Each wall is flat, endless, passes through zero and stands at right angles to its row. A trip goes straight from one point to another. Which walls does it cross, in order?
(in the rows, 128 means zero)

Walls:
(1): [136 214]
(2): [185 118]
(3): [114 175]
(4): [164 134]
Trips:
[117 179] to [165 143] -> 4, 2
[156 105] to [104 134] -> 4, 2, 3, 1
[ 79 176] to [ 84 153] -> none
[141 110] to [99 66] -> 4, 2

Walls:
(1): [128 105 127 154 125 116  88 126]
(2): [173 186 116 154  80   7 146  94]
(3): [112  84 130 139 101 110 109 191]
(4): [ 87  86 137 188 194 124 103 127]
Trips:
[125 119 144  85 145 145  71 166] to [ 97 126 179 147 115 129 177 106] -> 1, 3, 2
[ 73 178 102 136  97 215 143 152] to [144 193  84 127 100 129 202 119] -> 2
[159 113 154  89  68 146 201 137] to [122  93 203 141  89 150 131 109] -> 2, 1, 4
[175 113  68  98 157  91  91  91] to [163  70  97  96 174  75  74 126] -> 4, 3
[103 138 163  88  99 148 171 124] to [ 68 153 129 124 122 161  98 101] -> 4, 1
[200  80 118 199 122  74 143 122] to [126 119 179 222  78 178  85 145] -> 2
[136 117  88 145 102 110 133 183] to [ 74 134 161 150  81  74 137 101] -> 4
[ 34 106  97 183 165 101 111  79] to [ 86 115 109 136 158 197 159 128] -> 1
[195 109 114 156 146 110 102 171] to [102  95  95 155 156 115  93  30] -> 3

Walls:
(1): [ 85 156 133  80 120 145 144 105 169 195 180 140 146 124  96 128 161  90]
(2): [136  85  81 126 103 115 126 110 111 216 114 156 145 161 131  87  47 140]
(3): [ 89  74 169 155 144  56 173 115 153  98 104 111 146 157 123 125 132 166]
(4): [127  93 172  53 127 126 188 129 136 207 114 163 146 120 134 166 191  86]
(5): [131 146 124 153 143  64 133 206 166 134 102  96 167 130 138 137 195 120]
Trips:
[108 115 157 143  75 122 117 136  95  86  46 133 143 155 123 111 114 173] to [150 199  91  79 181 117  82 100  39  63 170 187 127 100 166 167 120 120] -> 2, 3
[140 146 130 138 116 121 127 161 136 115  92  88 106  75 159 100 204 182] to [ 65 177 162 125  41 198 151 121  68 117 140 138 121 242  60 189  97 144] -> 3, 5, 1, 2

Walls:
(1): [136  83 118 109 113 159 132 102 109 138 181  98 158 189  73 165 143 133
 119 103  99 148  83 141 143 125 137 145 143 113 163 138  89 133 113 133
 161 107 119  95 179  95 167 138 132  98  92 147]
(2): [156 147 170 152 122 127 137 158  66 146 124 156 138  98 116 138 175 142
 153 142 147 149 152 142 102 144  79 132 105 110 152 161 106 105 154  97
 184 150 151 180 104 151 140 149 123 137 141  70]
(3): [131  89 123  79  81 165 167  97 111 137 123 147 161  77  92 122 126 105
 115 142 127 171 173 112 157 137 164 124 124 141 128 139 156 113 155 113
  81  80 155 158 162 122 137 134 114 147 108 135]
(4): [126 130 148 120 122 132 149  89 108 108 101 116 146 122 148 151 143 122
 138 130  98 114 144 114  57 182 108 150 179 102 157  72 155 150 168 138
 131 160 157 155 110 185 129 161 125 137 104 103]
(5): [169 193 160 108  91 137 132  92 120  57 114 125 115 122  91  81  95 179
  85 134 102 127  62 155 108 138  85 108  89 110 112 101  96 190 121 112
  84 159 167 142 108 134 115 105 157 159 136 150]
(6): [ 68  82 119 135 129 175  87 132  50 162  83  89 172 106 103 177 142 129
 120 140 131 146 149 155 171 142 114 141 151 185 137 202 133 138 153 121
  48 136 101  84 142 175 103 162  99 116 105 130]
(7): [133 113 150  82 123 172  95 146 177  99 137 138 137  64 159 106 131 169
  74 134 114 150  99 134  92 123 141 151 128 100 130 113  90 116 151 172
 138 122 148 142  83 110 113 155 138 131 143 103]
(8): [118 135 143 145 102 115 155 118 133 115  80 162 133 120 113 167 122 147
 140 112 163 128 128 143 144  92 136 103 125 119  64 121 130 125 172 148
  96 135 114 186 126 142 162 152 137 113 125 143]
(9): [123 135 142 131  83 121 122 124  74  93 105 140 132 175 111 161 168 131
 115 173 151 111  88  85  82 108 110 149 142  71  84 113 137 108 130 162
 174 121  96 158 169 104  99 142 147  97 132 144]
(10): [106 154 145 152 140 119 145 174 216 155 144 135 130  99 148 118 119 153
 165 170  83 155 159 119 125 101 108 115 129 135  95  92 108 145  83 147
 139 202 146 169 140 133 147 186 118 110 123 100]
Trips:
[ 37 128 107 155 156 144 123 126 117 108 117 118 129 158  58 168 126 143
 121 145 109  68 172 104 122 202 111 153 104 135 144 130 121  94 186  97
 138 147 134 120 210 152 161 146 127 138  87 147] to [119 102 102  97 134 124 123  91 121 166  84 139 108  90 139 132 136  82
 159 138 149  45 130  74 104 139  71 120 142 121 138 119 103 130 179 205
  93  87 164 164 133  78 103 111 124 104 162 114] -> 1, 2, 7, 6
[ 99 103 126  73 136 179 125 154  95 134 195 157 104 103 138 155 119 120
 117 143 160 196 120 154 192 130 114 147 109 130 154 154  95  91 118  87
 106 124 118 111 181 121  48  81 128 116 132  99] to [106 112 159 162 146 127 128 104 123 143 130 153 119 114 154 158 131 188
 154 106 184  59 117 163 126 112 155 117 100 134 131 152 152 102  80 110
 147 108 108 123 133 142 113  97 150 152 114 116] -> 7, 3, 1, 8, 6
[ 89 125 102 191 100 148 150  94  76 104 101 126 117 153 154 113 131 130
 131 116 160 153 108 126 165  79  77 133  68 133 143 100 174 149 151 147
 152 131 118 113 116  95 101 148 145 114 146 119] to [125 135  74 153 139 125 150 154  96 120 133 144 126  78 130 109  91 125
 113 139 130 133 249 155 128  85 115 129 201 137 158 121  97 110  65 170
 143  62 112 134 116 145 106 134 125 144 120 165] -> 5, 3, 2, 8, 9, 10

Walls:
(1): [ 75 142 138 193 142 201  89 126 167 176 104 139 198 154 112  74 100  67
 185 145 123 158 130 124  62 135 114 126 104 186 142 224  83 109 201 128
 219  94  70 129 164  89 167 188 113 123 173 135]
(2): [134 123  90 132 136 126 151 100 138 170 127 169  83 189 103 110 156 165
 156 152 136 109 139 167 139 139  97  82 163 125 131  97 109 148  90 238
 171 222 100 121 151 139 105 137 142 172 164 121]
(3): [115 128 161 160 170 147 180 165  90  93 160 166 124 184 129 158 161 136
 160 157 117  78 204 129  95 112 121 178 127 115 169 153 148 151  70  94
 126 120 118 159 145 166  94 109 136 109 148  98]
(4): [199 122  45 101 177 126 163 102 111 116 198 132 130 185 135 136 121  73
 192 129 151 148 136  84  74  91 129  59  86 127 102  88  66 132 214 159
 132 183  77 170 113 107 123 156  76 130 235 151]
(5): [151 170 128 118  92 142 101 162 136  77 147 152 127 111 122 153 130  90
 168 145 190 124  93 177 146  97 160 107 145  94  65 126 132 122 130 113
 144 115 146  97 134 153  87 125  84  89 163 101]
(6): [118 172 137  84 125 108  72  71  44 101 107 144 142 120 125 107 153 194
 106 135 172 173 129 110 150  78 118 163 105 105 159 183 197 110 126  53
 185 180  73  78  91  76  82 179 139  87 132  93]
Trips:
[122 151 149 116 145 165 161 139  94 150  93 170 174 166 109 174  95  85
 174  34 153  87 179  73 204 195 181 106  85  71 173 154 122 123 161 163
 138  90  37 135 120 134 126  81 117 111  89 120] to [ 94 151 148 102  94 101 176 176  83  71 185 163  80 163  98 131 185 125
 242  73  74 140 116  96  97 109 135  93 113  96 144 114 144 134  67 129
 163 118 154 215 154 128 147 123 128 169 130  74] -> 2, 5, 1
[138 117  49 173 142 120  91 134  83 120 103 230  65  99 120 154 191 186
 106 140 106 112 102 193 195 158 121  85 132 142 126 137 114  70  85 150
  83 105 146 167 133  67 179 175 167 112  87 189] to [146  77  96 111 157 141  78 216 207 162 133 109  98 108 114 101 204 129
  71  83 119 192 179 165 145 106  17 164 160 179 120 155 101 166 143 155
  18  88 127 124 102  68 168 140 183  82 169 227] -> 2, 1
[165 145 186 153 157 163 138  97 110  35 113  42 161 178 106 109  54  70
 148 105 236 113 169 108 146  79 121 164 132  78 131 148 178 162 147 142
 222 110  38 145  88  89 172  89 109  93 160 136] to [136 168  94 193  71  95  58  94 171 106 148  69 158  62 192  85 108  91
 126 189 169 131 121 163 170 166  83 202  90 167 145 101 107  62  90  68
 181 132 156  56  84  38 156 111  91 170 160 159] -> 3, 4

Walls:
(1): [118  83 106 127 114 114  78 139 145 177  67 153 135 145 115  96 157 141
 125  98 128 178 109 175 138 145 120  96 117 106 159 118 129 131 147 104
 134 124  83 146 144 137 118 107 168 130 104 100]
(2): [106 133 150  36 113 182 127 116 117 133 118 115 108 130 120 160 173 132
 117 127 126 161  91 176 167 132 137 151 139  88 107  99 141 114 138 113
 131 119 168 103 167 137 144 117 165 100 113 106]
(3): [ 84 159 172 100 113 124 124 165  80 193 125 130 157  95  85  97  85 110
 134 146 124 147 120 115 101 127 172  97  76  94 124 138 123 163  98 134
  79 178  75 117 113 105  67 224 180 150 133 105]
(4): [160 130 155 178 112 123 154 181  95  62 118  95  94 130 149 104 189 139
 111 131  96 132 192 125 139 162 130 109 122 137 133 134 109  92 126  50
 180 119  99 161 122  94 181  99 102 147 104  63]
(5): [152 129  92  75 174  79  73  83 151  92 175 131 122 105 160 184  93 152
 123 111 135 125 110 107 107  97 137 133 115 132 112  46 138 150 117 117
 131 162 150  98 166 195 119 121 157 174 134 151]
(6): [125 180 184  58  93 120 103 152 119 128 111 132 147 123 140 244 104 129
  76 159 130 154 100  93  87 174 194  61  91 124 114 139 190 138 102 167
 131 118 113 141 143  96 133 124 136 103 125 164]
(7): [136 205 136 142  89 140 104  84 119 165 168 165  91 207 123 155 105  74
  75 121 195 104 147 126  94 131  98 175  88 136 164 104 141 127 143 151
  75 105  71  69 103  83 132 131 152 172  79 131]
(8): [130  89 110 136  84 141  90 148 146 168 105 169 117 148  80 101 125 108
 131 181 166 114 136 171 125 117 117 115 127  90  79 107 116 109 128 104
 154 158 130 131 146 145  98  81 133 128 147 184]
(9): [124 159 130 116 162 100 153 115 136 117 119  87 177 145 127  99  97 114
 160 140 153 130 128 141 140 106 136 186 135 116 115 137 116 154  99 162
 137 168 146 193  65 151  94 114 111 188 172 111]
(10): [139 109  87 126 116 105 108 163 169 127 145 185  67 117 136 114 153 137
 111  92  70 124  95 114  72 140 126 122  79 105 106 148 111 188 113 135
 124 162 101 120 111 181 129 126 122 164 186 148]
(11): [170 174 147 127 182 166 138  82 150 138 123 110  52 118 123 113 160 127
  79  90  99 131 131 100 123 120 112 139 165 146 145 139 137 137 126 170
 119 129  93 153 154 157 155 131 167 177 157 127]
Trips:
[127 147 177 175 131 122 161 149 129 108 106 159 169 134 126 164 105 181
 138 100 136 216 116 131 106  65  98 151  91 120  58  82 164 103 126  93
  82  89 125  83 149 131 103 148 139 132  99 111] to [144 157  99 100 114 109  57 128  99 160 145 180 110 139 146 105 153 135
  62 128 145 117 158  85 156 172 126  68 116 152 139 138  88 141 135  91
 136  93 106 112  97 133 105 174 109 188 106 100] -> 4, 2, 10, 11
[133 148 155 180 138  89  64  94  60  83 136 166 120  76 112 128 132 135
  98 128 119 106 106 108 115  47 172 155 100 112 137 123 154 140 159 169
  56  78 179 135 124 155 106 133 143 133 166 107] to [ 94  94 109 154 161 102  96 122 112 191 102 182 139 127 135 140 161 140
 124  87 147  70 139 147 158 140 124 104 154 149 125 131  68 213 107 143
  95  25 125 151 138 138 164 136 124 249 155  82] -> 6, 1, 3
[181 114  72  85  92 133 148 138 140 175 133 142 136 169  95 188  97 130
 127  86 122 106  93 120 141 111 122 117 107 175  94 106 115 137 127 136
  84 128 123 128 161 174 159 100  83 111 134 152] to [132 175 132 165  84 143 127 121 166 145 157 141  77  65 156 145  83 174
 109 146  81 118  83  96  76  95 120 130 148 139  66 135  69 148  91 151
 119 154 108 146 176  91 135  72 150 159 115 141] -> 11, 2, 3

Walls:
(1): [196 176 118 110  78 157 113 188 103 140 115 167 163 165 122  75 121  89
 142 121 131 161 118  89 170 117 192 113 112 135  52 100  78 116 106 148
 120 174  87  84  74 150 101 116 148  95 133  98]
(2): [166 135 160  92  67 121 134 188 116  68 166  92 107  65 121 149  85 125
  62  77 124 176 186 119 156 112  97 182  47  97  31 176 159 133 119 156
  66 153  81  87 132 139 132 115 160 134 118 159]
(3): [145  73 107 152 156  95 127 156 169 141 129 102 134 128 116 187  67 127
  90  96 123 142 118 131 113  88  90 144 137 145 189  74 128  68  98 115
 100 112 138 147 129 142 203 114 121 113  81 141]
(4): [146 206 133 153 120 124 142 154 196 158 105 107 148  98  56 127 163 208
 245  89 141 117 123 156 175  47 131 136  80 168  86 163  81 153 161  77
 218 103 108  64  98 119 164 156 145 108 140 170]
(5): [173  90 135  83 114 156 169 143  92 121 111 152 171 114 166 113 138 155
 159 150 109  97 103 124 134  77 153  99  86  54 126 156 117 101 137 128
  77 126 175 146 126 165 173 145  84 214 113 173]
(6): [ 88 117 160 107 114 203 198 121 144 153 116 146 143 186  72 105 163 120
 138 117 152 130 178  96 147 160 109 180  82 183 102 114 146 101 145  42
 211 135 121 130 140 177  89 177 153 140 124  90]
(7): [116 151 144  88 181  93  58  90  79 111  91 199 128 160  25 153  40 152
 122 125 194 151  96 117 127  89 171  96 121 174 123 167 117 148 120 152
 128 161 168 173 156 174 142 106 121 134  82 112]
(8): [189 122 203 137 130  62  98 122  94 186 131 174 193 147  73 120  67 138
  98 173  97  49 108 134 191  74  99 165  95 186 127 119 104 124 128 131
 113  79 111 171 172 117 118 195 107 155 150 118]
(9): [ 91 127  40 120 142 101 173  87 111 104 153 150  76 200 123 141 146 134
 114 153 210 147 115 129 163 149 140 163 124 112 177 121 137 114 129 173
 108 118 116  94 117 154 199 155 104 189 164  58]
(10): [106 154 185  93 156  96 120 150  88 110 158  46 108 154  39 133 109 122
  60 114 132 115 121  68 168 166 100  91 111  89 127 126  75 161  80  94
 106  93 101 141 177 159 135 159 124  93 165 153]
Trips:
[106 115  73  47 101 180 172  30 105 176 140 149  89 124 142 108 102  85
 114 196 129 132  87 105 124 164 171  87 168  97 124 108 105 135 106 113
 138  70  91 108  85 124 170 132  98  99 122 152] to [110 106 160 119  65 159 139 160 106 132 177 164 173 124 126 216 125 135
 123 130 123 144 128 108 107 120 166 122 147 110 106  97 164 121 117 182
 141 164  89 100 151 213 149 121 120 176 150 136] -> 6, 10, 2, 7, 3
[111 155 135 103  84 120  89 154 115 146 124  95 190 174 112 137  82  56
 111 179 147 159 240 126 150  82 236 138 111 203  95 216 180  77 123  30
  74 133  62  42  96  80 131 118 123 146 125 119] to [145 111 158  93  80 136 127 115 199 135 170 109 112 203 177  99 129  97
 135 118 156 161 109 144 120 133  99  67 138 196  84 122 121 141 148 171
 133 180 152 173 150 103 131 114  68  73 132 207] -> 8, 4, 6, 7, 2
